Each row is a point. Each copy is the shape, with its points in the same order, turned, moved and blurred by noise. Some copies are also mirrored. Which?

Shape (9 x 3):
[[ 38 -41 -13]
 [-23   8 -14]
 [-22 -14 -19]
 [ 29  10 -26]
 [ 37 -21  86]
 [-13  21 -14]
 [ -7 -18 -19]
 [-18   0 -12]
 [ -8 -15 -28]]
Copy 1 (9 x 3):
[[  7 -46  41]
 [-26   6  -4]
 [-31   3  18]
 [  0 -41 -15]
 [ 85  28  40]
 [-18   1 -18]
 [-21 -23  22]
 [-30  -1   2]
 [-33 -23   8]]
Copy 1 is: only turned
Copy 2 (9 x 3):
[[-21 -35 -38]
 [  5 -13  34]
 [ 16 -21  23]
 [-33 -31   6]
 [-11  64 -59]
 [-12 -14  42]
 [ 18 -28  16]
 [ 12 -14  20]
 [  9 -35  20]]
Copy 2 is: only turned
Copy 3 (9 x 3):
[[ -1 -28  62]
 [ 20  -5 -11]
 [ 32   0  11]
 [  1 -48   9]
 [-84  31  37]
 [ 13 -13 -15]
 [ 22  -8  15]
 [ 21  -5  -1]
 [ 29 -13  19]]
Copy 3 is: mirrored
Copy 4 (9 x 3):
[[-12  36  34]
 [-13 -19 -22]
 [-24 -20   1]
 [-12  32 -22]
 [ 86  12  36]
 [ -7 -13 -32]
 [-19  -2   4]
 [-11 -13 -10]
 [-31  -2  -3]]
Copy 4 is: mirrored

Shape (9 x 3):
[[ -1   1  25]
 [ 57  18  32]
 [-19  -7 -17]
 [  5  -8   3]
 [-27  -5  14]
 [ 11  68 -32]
 [ 15  17  21]
 [  8 -32  -4]
 [-12  -9  48]]
Copy 1 (9 x 3):
[[ -1  32 -20]
 [ 63  19 -38]
 [-26   5   3]
 [  7  17  -2]
 [-21  37 -11]
 [ -1 -44 -57]
 [ 16  19 -35]
 [  8  18  19]
 [ -1  62 -19]]
Copy 1 is: only turned
Copy 2 (9 x 3):
[[ 30 -16  -4]
 [ 34   8 -62]
 [ -3  -6  23]
 [  8 -11  -4]
 [ 22 -19  24]
 [ 21  75   1]
 [ 31  -1 -20]
 [-11 -27  -8]
 [ 47 -45  -3]]
Copy 2 is: only turned
Copy 3 (9 x 3):
[[ 17 -11  26]
 [-24 -44  57]
 [  6  19  -5]
 [ -2   5  19]
 [ 31   7   8]
 [-38 -45 -36]
 [  0 -28  26]
 [ -5  27  29]
 [ 41 -11  39]]
Copy 3 is: only turned
Copy 4 (9 x 3):
[[-15 -16  -8]
 [ 19 -60 -48]
 [  9   1  14]
 [  9 -10  -7]
 [-16   5   3]
 [  8 -79  53]
 [-10 -37 -13]
 [ 24   8 -14]
 [-34 -10 -34]]
Copy 4 is: only turned

Shape (7 x 4):
[[ 45 -20 -40 -51]
 [-13 -20 -13  34]
 [ 34 -32  17   7]
 [ 33 -33  -3 -16]
 [  2 -12 -12 -18]
 [-50 -12  13  13]
 [-43  27  15  33]]
Copy 1 (7 x 4):
[[-27  36  42  51]
 [ 15 -15 -37  18]
 [-35  12 -20   7]
 [-38  16   2  30]
 [-13  -8  14  26]
 [  3 -61 -20   3]
 [ 30 -46 -13 -29]]
Copy 1 is: only turned
Copy 2 (7 x 4):
[[-46   2  61  44]
 [  8 -24  -5 -18]
 [-42  18   3 -16]
 [-37  12  34   2]
 [ -5   3  27  15]
 [ 36  13  -2 -18]
 [ 41   6 -39   3]]
Copy 2 is: only turned
Copy 3 (7 x 4):
[[  5  55 -69 -26]
 [ 34 -13   3   3]
 [ 11  48   5   9]
 [ 12  49 -18 -11]
 [ -1  14 -22 -20]
 [  0 -29  23 -25]
 [-12 -48  17  11]]
Copy 3 is: only turned
